Rows are points. Any point is a mix of the corners, with weights that add up to 1. It lies inside the corners' shape when no weight is negative. Say inside or outside, and name the corners with a negative weight.

Corners:
(1): [ 4.6  6.3 -0.1]
(2): [ 2.8 -1.9  3.3]
(3): [-9.3 -8.3 -5.9]
(4): [ 3.0 -1.5 -3.0]
Points:
[-0.4 -2.6 -1.0] -> inside
[-1.6 -1.1 -1.3] -> outside (4)
[ 3.6  4.9 -0.4] -> inside
[ 2.7 -1.0 -2.6] -> inside
[-3.5 -2.7 -3.5] -> inside
[-4.9 -7.5 -3.2] -> outside (1)

Corners:
(1): [-5.0  0.5 -3.8  1.0  1.3 -1.2]
(2): [-6.8 -7.4 -7.8  0.4  0.1 -0.2]
(3): [ 1.1 -4.5 -4.6  5.2  4.2 -6.3]
(4): [ 0.3  2.6 -6.0  5.3 -7.6  2.5]
(5): [-2.1 -3.0  0.2  7.8 -2.0  8.5]
(6): [ 6.1  2.0 -8.1 -3.7  5.7  2.2]
(7): [ 5.6  4.9 -1.0 -4.7 -4.2  6.8]
Points:
[ 4.2  1.2 -6.9 -1.9  3.6  1.9] -> inside
[-3.7 -5.4 -4.3  6.7  1.4 -2.4] -> outside (6, 7)
[-2.4 -3.0 -6.3  4.4 -0.6 -1.2] -> outside (7)
[ 0.2  0.1 -6.5 -1.1  0.7 -0.1] -> outside (5)
[ 3.7  2.9 -2.6 -2.6 -2.1  4.9] -> inside
[-1.1 -2.2 -7.4  2.6  2.4 -5.1] -> outside (5, 7)
[-1.0 -3.2 -5.2  1.6  1.1 -1.0] -> inside
[ 4.0  2.8 -3.6  0.4  0.0  2.3] -> outside (2)
[ 3.1  2.1 -5.1 -0.9 -0.7  3.1] -> inside

Corners:
(1): [ 3.5  0.1 -2.5  2.3 12.0 -5.3  0.8  1.0 -0.9]
(2): [ 0.4 -6.9  9.9  3.0 -3.3  5.3 -1.8  2.4 -1.6]
(3): [  1.3  -7.4  -3.8   0.7   1.1   6.6 -10.4  -2.1   2.3]
(4): [ 4.0  4.5 -2.3  5.6  2.9  2.3  1.0  3.3 -1.5]
(5): [-2.6 -0.3 -4.9  1.6 -4.6  0.0 -0.1 -7.2  0.3]
(6): [  1.6  -6.4   0.0  -3.4   2.9   1.0  -4.6  -3.5 -10.5]
(7): [-7.4  3.9  3.6  3.1 -1.1 -4.0  1.6  3.0 -1.1]
(8): [ 2.0 10.7  3.5 -2.7 -2.6 -2.5 -1.6  0.8  7.8]
(9): [ 2.8  9.0 -1.7 -5.7 -1.0 -5.0  3.0  7.9  4.1]
(10): [ 0.5  6.8 -3.1  1.0 11.0  6.1 10.6  1.3 -1.4]
Points:
[ 0.9  4.3 -0.8  1.3  2.3  1.1  0.7  1.6  2.9] -> outside (6)
[ 0.1  1.1 -2.4 -1.2 -0.2 -3.3 -4.0 -1.3 -1.3] -> outside (2, 10)
[ 2.6  3.2 -1.0  2.8  2.2  1.0  0.8  2.7 -0.8] -> inside
[-1.1  5.7 -0.1  0.2 -0.6 -5.9  0.7  1.4 -1.9] -> outside (2, 3, 10)
[ 0.8 -0.1 -0.4 -0.3 -0.2 -0.2 -2.7  0.7  0.5] -> outside (10)

Corners:
(1): [  2.1  -1.2  -2.6  -5.3  -4.4  -1.4   1.6   1.1   5.3   5.6  -1.7 -18.9]
(2): [-0.9  3.0 12.2  1.1 -7.9 -3.7  1.3  5.9  7.4 -4.4  0.4 -3.2]
(3): [ 2.0 -1.0  2.1  2.9 -3.4  0.5  2.4  6.1 -0.5  6.8 -2.7  0.7]
(4): [-3.0  3.0 -1.2  1.5 -4.2  5.4  2.3 -3.7 -3.1 -6.0  1.9  4.4]
(5): [  1.0   3.3  -2.4 -13.4  -7.1  -2.3  -4.4   5.8   0.3   1.0  -1.3   2.2]
(6): [-1.6  4.2 -2.0  2.1  0.2 -3.3 -1.6 -4.7  0.8  5.1  2.6  7.3]
(7): [ 1.7 -2.7 -4.3  4.5 -2.0  1.7  4.4  8.3  2.5 -3.5  4.7 -2.0]
(8): [ 3.0  3.2 -4.7  4.0 -5.3 -1.4  5.5 -2.8  3.1 -3.7 -3.1  6.2]
(9): [-1.3 -3.8 -3.5  3.2 -0.8  4.1  2.3  1.5  7.2  0.1  1.4  5.6]
(10): [ 1.3 -6.9 -6.8 -5.2 -1.6 -3.4 -0.3 -3.3 -8.7 -3.4  2.9  6.0]
(11): [ -9.6  -4.3  -7.2   3.8   0.4  -4.8  -4.3  -0.8 -12.0  -0.3  -0.4   4.4]
(12): [ 3.0  1.1  5.8  2.6 11.3 -4.6  1.0  4.6  8.0  5.2 -5.9  0.0]
(13): [  5.2   1.1  -0.1   2.3  -1.3  -0.2  -5.6  -0.9   1.8   4.3  -2.8 -12.2]
Points:
[ 3.2 -3.0  3.9  1.5 -0.1  2.0  1.3  8.2  3.3 -0.6  0.6  3.1] -> outside (1, 6, 8, 11)
[ 1.1  0.8  2.0 -3.1 -2.4  0.5 -1.0 -0.2  4.8  0.2  0.2 -0.7] -> outside (3, 7, 8, 11)
[ 1.6 -0.3 -0.8  0.2 -2.7 -0.7  0.2  2.3  2.7  1.4 -0.3 -6.8] -> inside
[ 0.1  2.2  0.7  0.5 -2.1 -1.3 -0.1  1.9  4.9  1.1 -1.3 -5.1] -> outside (3, 10)
[ 0.9  0.1 -1.8 -1.3 -2.4 -1.3  0.2  2.8  0.5  0.6 -0.4  1.0] -> inside
[ 2.8  2.3  3.1  1.8  0.2 -0.3  1.0  1.8  6.7 -2.2  0.6  4.5] -> outside (1, 3, 11)
[-0.6  2.1  0.4  0.6 -3.2 -0.7 -0.2  3.1  3.4 -1.7  0.5 -2.0] -> outside (3, 10)
[ 0.0  0.8 -1.0  0.2 -2.0 -1.0 -0.5 -1.8  0.1  0.7 -1.5  0.6] -> outside (7)
[ 4.0  9.0  7.0  2.3 -4.6  0.2  1.5  1.7  9.3  3.4 -5.0  7.1] -> outside (1, 7, 10, 11)

Corners:
(1): [ 4.2  1.5 -1.7  2.8  1.8  1.7 -3.1 -8.4 -3.4 -1.3 -3.5 -1.1  5.1 -8.5]
(2): [-4.1  3.9  5.8 -4.3 -7.5  0.8  4.7  4.4 -3.4  4.8  2.0 -7.6 -5.2  3.8]
(3): [ 1.8 -5.1  0.0  2.8  3.7  3.1 -2.1 -1.5  3.2  0.9 -5.9 -2.4  3.0 -1.2]
(4): [  1.0  -7.4   8.0   0.8   3.1  -1.9   1.8  -2.8   2.5   4.7   5.0   3.8
  -2.5 -10.0]
(5): [-1.0 -3.2  3.4 -0.6 -3.2 -3.8  9.3  5.7 -3.3  3.8 -0.1  2.0 -0.7  1.8]
(6): [-4.8 -0.6 -2.9  4.8 -7.6  2.2 -1.2  6.0  0.4  3.0 -6.0  1.5  0.9  1.4]
(7): [ 3.9  5.7 10.6  0.1  6.9 -4.0 -6.8 -6.4 -1.4 -3.7  2.3 -1.7 -3.9  9.3]
(8): [ -7.3  10.6  -7.1 -11.6  -1.2  -0.3  -8.0   0.9   2.0  -7.5   1.3  -5.7
   3.5  -2.7]
(9): [ 0.5 -0.7  4.5 -1.4 -7.0 -5.3  3.2  0.0  3.2  3.7 -0.9  1.5 -4.5 12.7]
(10): [-3.8  0.0  8.1  2.4  3.4 -1.7  2.0 -2.2 -0.5  0.6 -7.9  0.5  0.6 -0.7]
(11): [  0.5  -0.7 -10.8   7.6  -9.0  -4.6   0.7   5.6  11.1   0.4  -4.0  -2.5
  -0.7  -2.7]
(12): [-1.8 -3.9 -2.4  1.4  4.7 -1.9 -2.1 -6.9 -1.7  6.4  1.3  2.3 -0.9 -2.2]
(13): [-5.0  3.3 -0.6 -2.6 -5.0 -6.6 -2.6 -0.6  2.5  4.8  4.3 -5.2  2.8  1.1]
(14): [-0.4  4.7 -4.6 -1.3  4.1 -3.1  0.4 -0.5 11.8  0.3  4.6  5.2  1.7 -3.4]
(15): [ -0.6  -1.3  -5.0   4.6  -9.9  -0.9   7.1  -6.4   1.6 -10.7  -2.9  -4.9
   0.0   2.6]
Points:
[-0.4 -0.1 -3.4  1.6 -1.3 -2.8 -0.6 -3.2  0.2 -2.0 -4.0 -2.7  1.7  0.4] -> outside (2, 4, 6, 14)
[-1.4  2.2  0.3 -0.3  0.4 -1.6 -1.0 -1.4  1.4 -1.2 -0.2 -1.5  0.6 -1.0] -> outside (9)
[-0.2  0.0  1.8  0.8 -2.1 -0.8 -1.3 -3.4 -0.1  0.9 -1.6 -5.0 -1.1 -0.8] -> outside (5, 6, 14)
[-2.7  0.5 -0.5  0.2 -5.9  0.5  2.6  0.4 -3.3  1.5 -2.4 -5.4  0.2 -0.7] -> outside (4, 7, 9, 14)
[-0.8 -1.8  1.7  1.7 -2.0 -1.7  1.3 -0.6  1.6  2.4 -0.5 -0.8 -0.1 -0.7] -> outside (8)
[-0.9  4.1 -3.2 -1.4 -3.7 -1.0 -1.2 -0.5  2.0 -3.4 -0.8 -3.6  1.3  1.2] -> outside (4, 10, 12)

Corners:
(1): [-7.4  2.9 -0.3 -2.0 -1.8  3.3 -6.7 -8.4 -0.9 -1.3 -1.4 -0.7 -5.6  4.6
  1.6 -6.5 -3.0  1.2 -1.7 -4.3]
(2): [ 0.2 -1.5 -4.5 -1.8 -4.7  4.7  2.7 -5.6 -2.0  0.3 -0.8  5.8 -1.1  2.3
 -1.1  1.5 -1.6  1.9  2.3  2.1]
(3): [ -3.6   3.9  -1.2  -6.1  -2.5  -3.4  -1.4  -2.0   6.7   1.1  -0.8   0.7
   0.4   0.6   0.4 -10.0  -2.9   0.7  -0.3   7.7]
(4): [-0.5  8.0 -2.0 -2.5 -4.3  6.8  1.8 -0.7 -0.7  1.1  2.8 -2.6  8.3  4.2
  0.2  6.1 -0.3  1.0  6.1 -2.2]
(5): [-1.2  0.0  2.0  0.9 -3.3 -0.6 -0.6 -1.5  2.3  0.0 -0.2 -0.3 10.1  5.4
  0.6  7.1  4.1  1.5 -7.6 -4.5]
(6): [ -5.6  -3.6   3.7  -4.7  -3.5  11.8  -9.6  -2.7 -10.0  -8.3   2.5   0.0
   2.7   9.5  -1.0   5.5   6.2  -2.7   4.8  -4.9]
(7): [-6.4  0.0  0.7  0.3  0.7  1.1  9.4 -2.2  5.7  8.6  1.0  1.6  1.9  3.5
 -3.5 -1.5  1.9  3.9 -1.3 -2.4]
(8): [ -6.9  -1.9   1.6  -3.6  -3.4   4.9  -4.6  -1.9   7.6   2.7  -5.8 -14.7
   5.1   3.7   1.3  -0.4   2.1   6.4   2.4 -11.3]
(9): [ 5.1 -1.2  2.5  2.6  1.0  9.2 -2.5 -3.5 -1.4 -1.2  1.8 -2.7  2.5  2.7
  1.6 -5.0  2.1  4.6 -0.5 -6.0]
(10): [-6.0 -5.8 -0.7 -5.2 -0.5 -0.2  3.9 -4.8  0.8 -5.0 -5.1 -2.9  6.6  5.6
  3.4  0.0  0.9 12.5  4.5  0.8]
(11): [  1.9   6.1   0.5 -17.9   0.0  -4.3  -3.5  -0.2   3.6   1.3  -6.9  -3.5
   7.7   3.5  -7.9   5.5  -5.7   6.7  -8.8  -0.8]
(12): [-3.4 -4.9 -8.2 -5.9  1.1  0.6 -4.5  1.1  1.7 -3.5  1.2  1.4 -3.5  9.3
 -2.5 -5.5  0.6  6.2 -0.7 -3.5]
(13): [-0.5  8.1  1.9 -5.6  0.5  5.4  5.5 -0.1  5.5  1.6 -9.1  1.0  2.1  3.7
  4.8  2.5  3.6  0.4  1.5 -0.2]
(14): [ -7.4   8.5  -3.5 -10.8  -5.4   3.7  -0.3   5.9   1.4  -5.1  -4.1   9.2
  -1.9  -1.8  -3.7   7.2   0.9   1.1   4.6  -0.2]
(15): [ -6.3 -13.0  -6.8  -4.3   2.0   0.4   0.4  -3.0  -4.6   0.4   1.5   0.7
  -5.5  -6.0  11.5  -0.1   2.2   0.8  -0.6  -9.1]
(16): [-5.5  5.7  5.3 -1.2 -7.1  3.2 -0.2 -1.4 -0.2  0.6  0.9 -9.2 -2.9 -0.7
 -0.6  2.2  7.3 -1.7 -3.7 -3.0]
(17): [  0.4   4.0  -6.6  -5.5   4.4   1.4   1.4   4.5   1.7  -3.7  -3.5   1.6
   2.8   2.7 -10.0  -2.5  -1.6  -2.5  -3.2  -0.4]
(18): [  0.3  -1.5  -2.8   0.7   1.9   4.8   0.1   6.5   3.8  -2.1  -5.1  -1.1
   2.4   2.8   0.7  -6.4  -4.6   3.7 -11.0   0.2]
(19): [-1.4 -4.4  2.2  0.3  1.6  1.5 -2.6 -1.1  4.3  0.4 -7.4 -3.4 -6.1  2.9
  9.0  3.5 -2.3  6.2  1.5 -8.2]
(20): [ 4.5  8.0  4.6  2.7 -3.5  9.9  5.1 -0.1  5.6 -2.7  2.5  0.3 -0.5  4.5
  2.8 -6.2 -0.6 -5.8 -1.9 -6.7]
(21): [-0.1  5.6 -2.9 -6.7  4.0  6.3  3.1 -4.8  5.5 -3.9  3.8  1.9  3.6 -1.2
  3.9  0.0  1.6 -2.6 -0.3  5.2]
Points:
[-1.0  4.5 -0.8 -6.2 -2.6  3.4 -2.5 -1.2 -0.3 -2.5 -0.5  1.0 -1.0  1.8
  0.6  2.5  1.8 -1.0  0.1 -2.4] -> outside (7, 8, 10, 18)
[-1.3  2.9  0.8 -1.7 -1.8  5.2  0.3 -1.6  2.9 -1.2 -1.0 -1.4  0.4  3.6
  1.2 -2.5 -0.1  0.2 -1.2 -4.3] -> inside
[-2.3  0.0 -0.7 -4.3 -0.9  2.5 -1.0 -1.5  1.0 -0.8 -0.6 -1.1  1.8  2.9
 -0.9 -0.1 -0.1  2.9 -1.6 -2.6] -> outside (13)
[-1.0  0.6 -0.4 -3.5 -1.4  3.3 -1.6 -2.8  1.5 -1.2 -1.1 -2.3  1.8  3.9
  1.7 -0.9  0.5  2.3  0.5 -2.6] -> outside (7, 14, 18)
[-2.2 -2.5 -2.6 -2.4  0.6  4.3 -1.2 -1.6  1.7 -3.8 -2.5  1.4 -2.9  2.1
  3.6 -6.3 -0.6  1.5  0.9 -1.1] -> outside (4, 5, 7, 11, 16)
[-2.5  1.9  1.8 -2.9 -1.9  5.2  0.3 -3.5  2.1 -0.1 -2.2 -1.7 -0.7  2.0
  4.0 -1.1 -0.6  2.4  1.1 -3.0] -> outside (5, 12, 17)
[-1.8  0.5 -0.6 -2.7 -1.1  3.5  1.3 -1.9  1.9 -0.2 -1.0 -0.1  0.8  2.3
  1.7 -1.5  0.5  1.7 -0.2 -2.4] -> inside
[-2.7  2.1 -0.6 -3.1 -0.2  3.8  2.2 -1.4  2.9  0.7 -0.9  0.1  2.1  2.8
  0.3 -0.1  1.0  1.8 -0.6 -1.5] -> inside
[-6.8 -6.1 -0.5 -3.8 -0.8 -2.4 -1.8 -2.3  0.7  1.5 -4.8 -5.3 -2.2  2.5
  2.0 -1.2  1.4  3.9 -5.1 -5.0] -> outside (4, 9, 14, 20, 21)
